Each wall is flat, endless, passes through zero and stands at right angles to its row. A trip goes straight from one point to another. List the walls that it crosses, first one first.

Walls:
(1): [0.01 0.84]
(2): [0.35 0.70]
(3): [ 0.04 -0.69]
(4): [ 0.16 -0.57]
(5): [-0.17  0.53]
Trips:
[-0.38 -0.45] to [ 0.11 -0.20] -> none
[-0.65  0.37] to [0.21 0.12] -> none
[ 0.64 -0.17] to [ 0.23 -0.43] -> 2
[ 0.23 -0.19] to [ 0.39 -0.28] -> none
[-0.31  0.53] to [0.98 0.57] -> none
[-0.50 -0.01] to [-0.69  0.04] -> 1

Walls:
(1): [ 0.06 -0.53 -0.87  0.66  0.33 -0.09  0.29  0.49]
(2): [ 0.04 -0.74 -0.36 -0.14 -0.14 -0.07  0.53 -0.55]
(3): [-0.61  0.27  0.11 -0.81  0.20  0.27 -0.44  0.34]
(4): [ 0.27  0.17 -0.52  0.59 -0.14 -0.18 -0.26 -0.56]
(5): [ 0.04 -0.09 -0.21 -0.34 -0.11 -0.16  0.27 -0.18]
(6): [ 0.23  0.65  0.05  0.32  0.21 -0.18 -0.62 -0.02]
(7): [ 0.39 -0.13  0.02 -0.43 -0.69  0.46  0.28 -0.16]
(8): [-0.37 -0.66  0.20  0.70  0.26  0.19  0.17 -0.28]
(9): [-0.10  0.00 -0.20 -0.83  0.52  0.06  0.25  0.01]
Trips:
[ 1.24 -0.25 -0.18  1.05  0.01  0.05 -0.11 -0.68] to [ 0.20  0.30 -0.49 -0.06  0.00  0.55 -0.44  0.26] -> 2, 8, 3, 9
[-0.34 -0.02  0.71  0.07 -0.32 -0.36  0.10  1.38] to [-0.72 -0.39 -0.26  0.44  0.50  0.15 -0.29  0.29] -> 8

Walls:
(1): [ 0.19  0.25  0.48 -0.34  0.05 -0.13 -0.61 -0.57 -0.30  0.25  0.15  0.01
 -0.29 -0.56]
(2): [ 0.13 -0.14  0.66  0.08 -0.08 -0.14 -1.06  0.12 -0.68 -0.36  0.51  0.24
 -0.07 -0.28]
(3): [-0.49  0.53 -0.34  0.64  0.22  0.45  0.31 -0.15  0.04  0.23 -0.48 -0.35
  0.33  0.51]
(4): [ 0.08  0.27  0.19 -1.13  0.66 -0.75  0.43  0.16  0.17 -0.15  0.82 -0.67
  0.25 -0.11]
(5): [-0.25  1.01 -0.03 -0.05  0.53 -0.14  0.83 -0.27  0.57 -0.08 -0.38 -0.70
  0.33  0.23]
(6): [ 0.31 -0.20 -0.34 -0.17 -0.13 -0.37  0.21  0.61  0.49  0.06  0.18  0.16
  0.10  0.63]
(7): [ 0.50  0.75 -0.25 -0.25 -0.01 -0.14 -0.28 -0.91  0.29 -0.33  0.47  0.05
 -0.83 -0.02]
(8): [ 0.48 -0.31  0.41 -0.36  0.44  0.04  0.22 -0.22  0.82  0.50  0.49 -0.21
 -0.34 -0.56]
(9): [ 0.51  0.23  0.00  0.19  0.39  0.56  0.00 -0.21  0.65 -0.21 -0.64  0.06
  0.18  0.58]
(10): [ 0.73  0.73  0.03 -0.34  0.32  0.18 -0.22 -0.03 -0.68  0.37  0.02 -0.35
  0.90 -0.20]
Trips:
[-0.27  0.71  0.44  0.28  0.85  0.03 -0.37  0.28  0.17  0.41 -0.61  0.28
 -0.06 -0.43] to [ 0.11  0.13 -0.26 -0.06 -0.44 -0.10  0.25  0.16 -0.78  0.01 -0.16  0.10
  0.07 -0.46] -> 8, 9, 5, 3
[ 0.10 -0.65 -0.74 -0.77 -0.84  0.11  0.51 -0.28 -0.12 -0.31 -0.05  0.33
 -0.26  0.67] to [-0.30 -0.19  0.51 -0.47 -0.56  0.02  0.66  0.15 -0.32 -0.35 -0.14 -0.04
 -0.12  0.44] -> 7, 4, 5
[ 0.82  0.62  0.30 -0.52 -0.20 -0.26  0.65 -0.38  0.52  0.57  0.69 -0.30
  0.70 -0.51] to [-0.68 -0.77 -0.28  0.38  0.19  0.30 -0.11  0.32  1.10  0.45 -0.13  0.46
 -0.25  0.02] -> 9, 1, 10, 7, 3, 4, 5
[ 0.62 -0.27 -0.85  0.41  0.56 -0.42 -0.88 -0.78  0.27 -0.08  0.48 -0.64
 -0.13 -0.81] to [-0.16  0.01  0.17 -0.11  1.26  0.30 -0.62 -0.81  0.18  0.03 -0.48 -0.49
  0.25  0.76] -> 9, 5, 3, 2
[ 0.28  0.12  0.55 -0.67 -0.31  0.22 -0.09  0.29  0.33 -0.26  0.63  0.05
  0.12  0.41] to [ 0.19  0.09  0.21 -0.44  0.62  0.27 -0.37  0.14  0.71 -0.07  0.12  0.42
  0.21 -0.10] -> 5
